Every row gives one point. Two turns around zero, p and q, are shown by what they do to some points. Where does a point land after both, in the order given? Backwards means that the second turn is done in reverse. Each puzzle has new turns, and all numbers are rounded.

Turn p:
[31 30 14] => [-5 43 12]
[-46  -8 -19] => [-14 -38 -30]
[-20 -41  -2] => [ 12 -43   7]
[-24 -33 -34] => [ 22 -41 -25]
[29 23 36] => [-14  38  33]
[31 29  5] => [ 0 43  5]
Turn q:
[ 10 -33  14] => [ -6 -36  -7]
[-43  40 -12] => [-17  50  28]
[ 32 -41 -15] => [  1 -32 -44]
[ 2 34 14] => [23 16 24]
Where do these land?
p, then q: [-23 -43  -6] => [-13 -41 -24]
p, then q: [41 -4 32] => [ 33 -10  39]
p, then q backwards: [ 10  24 -30] => [ 14   9 -36]
q, then p: [  2 -17 -31] => [  5  -7 -34]
p, then q: [-30  39  36] => [-43  22  37]

Turn p:
[-23 -14 -22  25] => [-31  -8 -28  -5]
[ 39  27 -12  23] => [ 33  27 -31  10]
[19 15 58 23] => [ 41 -28   3  45]
[-12 -31  -4 -24] => [-15 -15  19 -30]
[ -1   8  -2 -33] => [ 0 16 29 -9]
[-23  -4 -18 -15] => [-28   8  10 -12]
Turn q:
[-11 -26  11  -3] => [  2 -20  22  -5]
[ 28 -10   8  10] => [31  9  6  2]
[-27  52  13 -57] => [-58  25 -16 -51]
[ 22 -28  -5   6] => [ 33 -14   3   2]
[ 0 -8 11 23] => [ 8  3 18 18]
[-12  19 -38  22] => [-15  -3 -32  35]
Where do these land?
p, then q backwards: [  1 -20  16  24] => [ -4 -19 -29  -4]
q, then p: [ -1 -76  14 -10] => [ 42 -54  20 -31]
q, then p: [-12  29 -31   0] => [-35  16 -21  -4]
q, then p backwards: [-17  42  -6 -10] => [-25   8 -37  11]
q, then p: [ 0 30  3 -9] => [-17  23   7  10]
p, then q: [29 -5  3  5] => [ 23   4 -16 -10]

Turn p:
[  2 -22 -11  -4  31  10] => [  2 -26   7  24  12 -15]
[-19   0  -9 -24  25 -21] => [  4  19  16  19  13 -30]
[-25   0  15 -32  -3  16] => [-24  18  19  13  22  14]
[-15  16  -9   6  -6  36] => [  8   2 -13  11  20  34]
[  2  21   8  -4 -21  44] => [ -4  -2  -4 -13  22  47]
[ 25 -24 -18  15 -26 -15] => [-13 -17 -34 -20 -18 -18]
[ 30 -24   6   8  21 -49] => [  4 -18  14 -13 -33 -51]
[ 11  19  -7  -4  28 -28] => [ 30   6  16  -7   1 -29]
[-11  13  24  38 -48   7] => [ -7  17 -22 -15 -38  46]
Turn q:
[ -1  10  -2 -11  -1  -6] => [  0   5  -2  -7   1 -13]
[  5  27  -7 -37 -76  48] => [-19   4  82 -46 -19 -26]
[  4  -2 -11  11  10 -15] => [ 13  -4 -18   2  -6   4]
[ 31  -5 -31 -11  14  34] => [ 29  35  18 -17  -2  27]
[  9 -29   4  34  20 -17] => [ 16 -21 -24  24   5  29]
[ 18  -8  19  -6  19 -13] => [15 -1 -9 12 29 -2]
[-18 -11   0  -4  12 -40] => [ -7 -16 -41  -5  10  -8]
[-9 31  8 10 -8  0] => [ -7   2   6  15 -18 -25]
[-38 -14  21  14  11   9] => [-40  -3 -11  23   2  15]
Where do these land?
q, then p: [-35 -26  10 -24   5   7] => [ 4 19  8 41 23  5]
q, then p: [-6  9  8 27 -5 12] => [ -6   0 -12   1 -24  18]
p, then q backwards: [ 22 -29 -58  11  -1 -27] => [-12  27   4  -6   5 -68]
p, then q: [ 18  38 -31  -2 -24 -17] => [ 30  33  -7 -32   6 -23]
q, then p: [ -2  -2  13 -10   7  33] => [15 10 21  8 -3 24]
p, then q: [ 16  52 -15 -16   9 -20] => [ 37  25  -1  -2  30 -33]
q, then p: [  6  14  10  10 -21  -5] => [-14  -2   2  -5 -25  -8]
q, then p: [ -1 -25  42 -16  11  12] => [ 24 -11  25  39  -4   5]
p, then q backwards: [-17 -32  20  21  18   4] => [-11  10  13  43 -12  10]

Turn p:
[-18 -38 -23 -55  29  19 -28  19] => [-44 -39   2 -29  50  12  13 -24]
[ 13 -12 -47  13  20  15 -13  23] => [-14  -1 -33  21  29 -11  12 -34]
[ 27  -9 -11 -36 -30  20  -7 -32] => [-13  20  -2 -24   4  45 -34 -18]
[ 32  17  23 -40 -16 -38 -20  -3] => [  2  17  -8 -42  16   0 -36  43]
[-27  37  14  39 -10 -18  39 -37] => [ 44  30  35   9 -50 -18  14   2]
[  8  40  26  23  23 -38  40 -23] => [ 53  38  19   4 -11 -15  25  37]
[  8  -1  36  37 -24 -59  27 -36] => [ 74   6  -5 -15 -45  -3  -9  30]
[ -1 -44  -6  -8  21  55  -7  40] => [-46 -43 -13  32  24  29  20 -14]
[-41 -24 -43   5   5  32 -22  48] => [-53 -40 -15  16   5 -26  19 -45]
[ 11   4   2 -31 -28  17   3  26] => [-44   7 -13 -10  -8  15 -10  14]
[-13  31  31  52  10  -7 -13 -25] => [ 43   3  34  36 -14 -29 -17  11]
Turn q:
[ 11   1  30  21 -56 -25   7  60] => [ 23  29  36 -45  32   8  -2  56]
[-29 -24  27 -11  24 -30 -10  28] => [-46   6  -1   2  18 -31  -1  35]
[ -9 -14 -20  28  -5  14 -12 -58] => [ 13 -21  18  34 -53   4  -2 -16]
[-10  10 -54  24  33   9 -18 -19] => [ -6 -14 -20  47 -20  31 -33 -16]
[-20 -20  50   5  42   5 -50  37] => [-80 -25   7 -10  14   8  15  37]
[ 24 -30 -18   5  13  22  12  -8] => [ 15 -41 -16  -7 -12  -6 -16  -8]
[ 16  36  52 -30 -46 -12   8  38] => [  6  46  23 -55  43   1  37   5]
[ 33  14  24 -39 -49 -48  -1  24] => [  8  49  37 -52  37 -24  -8 -11]
[ -2  13  -9  15  34   5  37 -36] => [ 23 -23 -17  47   7  -8  16 -20]
[-32  -3 -30 -18   2  31  26 -22] => [ 17   7 -47  17 -36  -8  11 -10]
[ 19  15 -52   1   7  28   2 -45] => [ 28 -15 -18  22 -30  22 -17 -52]
Where do these land?
q, then p: [ 48  -4  -2 -26  15 -23   2  40] => [  2 -15  23 -26  62  -8   5  -5]
q, then p: [-17  10   0 -30  14  -7  -3  23] => [ -8  13  15  -8   7 -30  18 -17]
q, then p: [ 46  64  -3  28  37  35 -20 -16] => [ 18 -13  38  47  10  64  11 -42]
q, then p: [ 21 -47  33 -22  49  -9   7  21] => [ 15 -49  -7 -48  21 -18  37 -10]
p, then q: [-40 -28 -29   8 -26 -34   1 -40] => [ 15   7  25 -29 -25 -40  -4 -52]
p, then q backwards: [ 10 -37 -21 -18 -11  29 -24 -13] => [ 36  20 -22  -7  29  14 -26   6]
p, then q backwards: [-37 -31   8 -26 -38 -17 -16 -38] => [ 54 -33 -10  -4 -28  26 -31  -5]
p, then q: [ 10 -15  23  10 -21  -2 -20  -5] => [-15  -9  10 -22 -17  14 -20   6]
q, then p: [-33  64 -25  62 -10  16  -2  21] => [-36  22  -2  92  -3  11   3  -7]
q, then p: [-19  57  -4  56  -8  21  50   5] => [ -2  36 -35  76   9  28  26   4]
p, then q backwards: [ 13 -32  21 -43  -1  -9  25   2] => [  6   5  17  14 -10  42 -13  40]

Turn p:
[-24  -6 -18 -17  21  11  -7 -10 -24] => [-35  -6 -18 -15  -2 -15  19  12   1]
[-21  19   3   9 -26 -16 -35   4  36] => [ 20 -42  13  15 -18 -23 -29 -13  -4]
[-12 -27  -1  -8  35  -4  -9  24  24] => [-10 -22  31 -15  32  -8   4  23  -5]
[ 24  32  -4  29   4  -9   9 -46   4] => [  9  12 -25  23  16  -1   1 -54  13]
[  0   4  10 -21  12 -22  22  -1  13] => [ 20   5  18 -12   6 -11  27  -6   4]
[-20   2  34 -10 -10  -4  21  47 -10] => [  7  18  42  12 -29  -1  13  33  -8]
[ 24 -27 -18  -4  -7  -9   6  21   8] => [ 24   6  -4 -17  21  12 -13  25  -8]
[ 17 -19   0 -15 -31   4  26  -9 -19] => [ 19  19 -21 -15 -18  31  13   8  -7]
[  6  17 -18  -3  -1   7 -10  18 -22] => [-10  19 -12  -2  -8 -17 -19  15   9]
[ 32 -16  11  20  -9  24 -28 -32 -39] => [-34  19 -30  -5  -5  36 -27 -28 -23]
[ -3   2 -18  43  -1  -6 -20 -12  14] => [ -1 -22 -18  31  22  -6 -23 -12  -7]
[-23  20  17 -23  16  24  25  -4  16] => [-10  -8  24  -1 -14   1  33  -4  38]
Turn q:
[ 13 -16   4   0   2  10  69   9  24] => [-25  -9 -22   9  27   9  57  14  21]
[ 15  -2 -11 -14 -16  -5  -8 -32 -15] => [ -3 -18 -22  -6 -25 -14 -18  -8   8]
[ 14  33  18   7  -8 -17  30  12  24] => [  8  19  -6  25  -1 -22  45  -1  -3]
[ 15 -15 -12   2  -2 -14 -22  21  -8] => [ -9  -7   5   1   4 -10 -21  18 -28]
[-17  -7   5  76  -8 -17 -15   3   1] => [ 19 -17  36  63   1  23 -14   4 -10]
[ -8 -23   6  -9  -2  51 -16 -14  -6] => [ 11 -25  13 -42  -5  24  -8   7  20]
[-13  17   7 -14  14   5  12  21 -17] => [  4  17  -4 -16  18   7  12 -21 -17]
[-32  38 -16 -13   6   8 -19   6   3] => [ 29  43  -5 -12  -3  11 -17  -8  -2]
[ 19   1  -7  -9  15  -5 -19 -39  -2] => [ -1 -10  -4  -6  -8 -29 -28 -10  26]
[ -6 -26   6 -25  -1 -18 -12  13  -5] => [-34   6  10 -15  -9   1 -10   3 -18]
Where do these land?
q, then p: [-10 -36   7  28  -8  -4  10  -4  -7] => [-23 -18   7  17   2  31   4  14  -9]
q, then p: [  0   8   8 -48  12  31 -41  19 -12] => [  1  19  12 -59 -33 -22   2 -10   3]
p, then q: [-10  13  11  31   0 -12  12   8  10] => [ 11 -20  17  29   9  -5   5  -6   1]
q, then p: [ -5  17   6  16  29   1  20 -23  -2] => [  4 -14   1   7  31   5   9 -31  10]
p, then q backwards: [-11 -24  -8  21 -20 -33  -7  -2 -17] => [ 15  13 -16  11 -25 -13  -1  31 -22]
q, then p backwards: [  7  10  -6 -35   7  28 -47  18  31] => [ 25  -3 -10 -49  -2 -13  -2  48  -9]
p, then q backwards: [10 34 13  6 -3 -4 18 -3 -9] => [-16  28   9   2   4 -17   2 -15  15]
p, then q: [ -6  23 -23  -1  16  -9  10  -5   1] => [-14  17  -7  26   8 -12  -1   5   9]
q, then p: [  9 -21  -4 -60   7  26 -13  45  11] => [ -7  18  23 -42 -33 -39  22  33  16]
p, then q: [ 31 -18  -8  14  -6  -3  -6  -3 -10] => [ 22   1  -6 -19  14  -7 -24  -5   0]
p, then q: [-18  24 -11  22 -18  14  30 -24   3] => [ 11 -14 -15  36   6  11   6  30  23]
p, then q: [  3 -30  16   7 -18 -35  13 -26   2] => [  3 -44 -28 -12  16  -7   0 -21   2]

Turn p:
[-24  12  -3   4   7   2   1  -1  -3   8 -15] => [  0  -6   2  -4   5   3  23  -1 -22   4   1]
[-24   9   6   9  14   6   1   2  -9 -13  -2] => [-18  -4  -3   5  -1  10  12  -6 -22  -9  -1]
[-15  12 -12  -7  33 -17  -3  10  21  24  13] => [-11   0  42   0   9 -16   8  21 -15   3  18]
[ 15  10   9  14 -21  65  12   3 -46  -7  36] => [ -4 -14 -69  19  21  12 -42 -13 -15 -11  25]
[  4 -43   9  10 -14  -3  -2  10  10  -9  -3] => [ -4 -21   0 -13 -26  10 -16   1  22   6 -19]
[-24 -54  10 -25  -5   6   7  -8  17   7   2] => [-12 -29  19 -27 -10 -13 -22 -26   3  26 -22]
[ 76   1  -3   6  -6  15 -13   1  14  17 -13] => [ 36  -8 -16  19  16 -20  -6  23  58 -15   4]
[-23   5 -35 -25   4 -11 -16   2 -30 -15  -5] => [ -7  24   3 -38  -2   5  16 -24 -12 -15  25]
[  8  13  -4   5 -25   2  13  10   0  -9  -5] => [ 18   7 -10  11  -3  23  -1  -3   5   8   6]
[ -9   9  14  -5   7 -17 -18   1   8  28   8] => [-13   8  13  -9  18 -12   5  27  -5  15  -6]
[  8   7  -4  13   3 -22  17 -13  -9  -3  -7] => [ 19  16   1   8 -15  -3   4   6 -12 -12 -11]
[ -1  11  -6  10  -7 -16  -4 -20  18 -19  -5] => [ -2  19   2  16 -22  -4  19  -5   7   8  -4]
[ 10   8  18  -9  10 -10   6   3   9  -8  -3] => [ -2   8  15  14  10   4  -1   0   7  -8 -15]
Turn q:
[ -5  -3  17  13 -12  22 -11 -18   2 -12  -6] => [  1 -10  -3   1  17  11 -16 -21  21   1 -10]
[ -8   4 -32  30  24  -9   5  22  13 -15  26] => [ 19 -11  -2   8   1   5  35 -15 -38  22  19]
[ -4   5 -10   1 -10   2  30 -38  23   2 -17] => [ 10 -12  -2 -13  -7 -33   2 -11  13  10 -38]
[  6 -33  26 -18   2  19  -7  -2  20   0  -7] => [ 21 -14   2 -24  13   9 -28  14  14 -17   3]
[-15  31 -11 -10  24  10 -11 -14 -19  -2 -22] => [-22  34  15 -19  -3   3   7 -28  -5  -3 -13]
[  8 -14 -22  10 -18  -7  13   8 -15 -19  45] => [-16 -32 -30  12   3  -1  28   9  -5  15  25]
[ -1  -7  34 -10  28 -17  18  12  10  -7 -14] => [ 20   1  37  -2  10 -14   5  12   2 -30   8]
[ -2   5 -11  12  -4  28   2   7 -11  26 -11] => [ -9   1 -14   5 -17   9 -19 -16 -20 -10 -15]
[ 11  30  -5   4  -7   8 -15 -22  -3  27  16] => [-23   9  -1   5 -18  -9 -27 -14  -1  31   2]
[  7   9  10 -22 -26  -7 -18  25  -1   1   2] => [-14   7   7  11  -2  24  -7  35   7   6  -1]
[-20 -45  26 -11  -9 -11  -6   9 -10   4  -2] => [ 11   6 -18   4  34  -1 -12  27   8 -31   9]
[ 23  18 -21   1   8 -37  -1  11 -10  -5 -10] => [  1  23   8  12 -32  -3  33   8   4   7  11]
Where do these land?
q, then p backwards: [-16 -25  40   8  -2   1  -2   1  18 -13   4] => [ 30   7   8 -20  11  18  14  22   1  22  -7]
q, then p: [ 25  48  -7   3  -1  29  22  -3 -14  -7  -9] => [ -1  -9 -22 -11  -9   4   8 -22 -14  42 -36]
p, then q: [-11 -19  12 -28  -6 -28  -9  -9   6  -7  -9] => [ -3  18  24 -10   3 -12 -18   9  14  -6 -28]
q, then p backwards: [ 24  33 -10  30  17  -6  17  -6  -5  -4 -14] => [-12  -8 -21   0   6  -6  16 -25  29 -31 -14]
q, then p: [  3 -23  28 -14 -21 -13   3   9   1  35   6] => [-24   3   6 -12 -12  27   9  27  23 -14  18]
p, then q backwards: [  3   0  -8  -6 -29 -13  -4 -22   0  20 -14] => [ -3  -5 -24  -1   4 -19  -9 -21  25   0  -7]
p, then q backwards: [-25   8  22   4   5  -5  -1   1  25  -2  29] => [ -7  40   5  -7 -17  -1  -4  10  -6  10  22]
p, then q backwards: [ 17  19 -15  16   5  23  -7  -7 -22 -13   9] => [  2 -31  -2  15   1  -9  -1   5 -33  10   6]
p, then q: [ 19  -5 -25  -2  -5   2  -5   9  19  -6  -6] => [ 13 -26   5   2   1  -5 -11  13   5  20   5]
p, then q backwards: [ -5 -30 -17 -21 -14 -21   8   9 -15  -1   9] => [ 15   2  -1 -16  26  23 -17 -13  15  13 -13]
q, then p backwards: [ 13  31 -10  27  12  23  -7   2 -25  -7  10] => [-32  -1 -10  -7  -2  16   9  -1  12 -42   7]
q, then p: [-34   6  19  34  19  25  21  -6  22  -8   1] => [ -2  -1 -11  -6  -7 -38   4  -3   0 -36 -42]
p, then q: [  0 -36  -8 -36  14 -10 -14  -4   0  16   3] => [  5  23  21 -18  19 -13  -7  33  20   1   7]
q, then p: [-13  -6 -21 -14   6  -7 -22  24  -9  -4 -18] => [ 12   1  -9  17  24  17   3 -16 -11 -12  23]
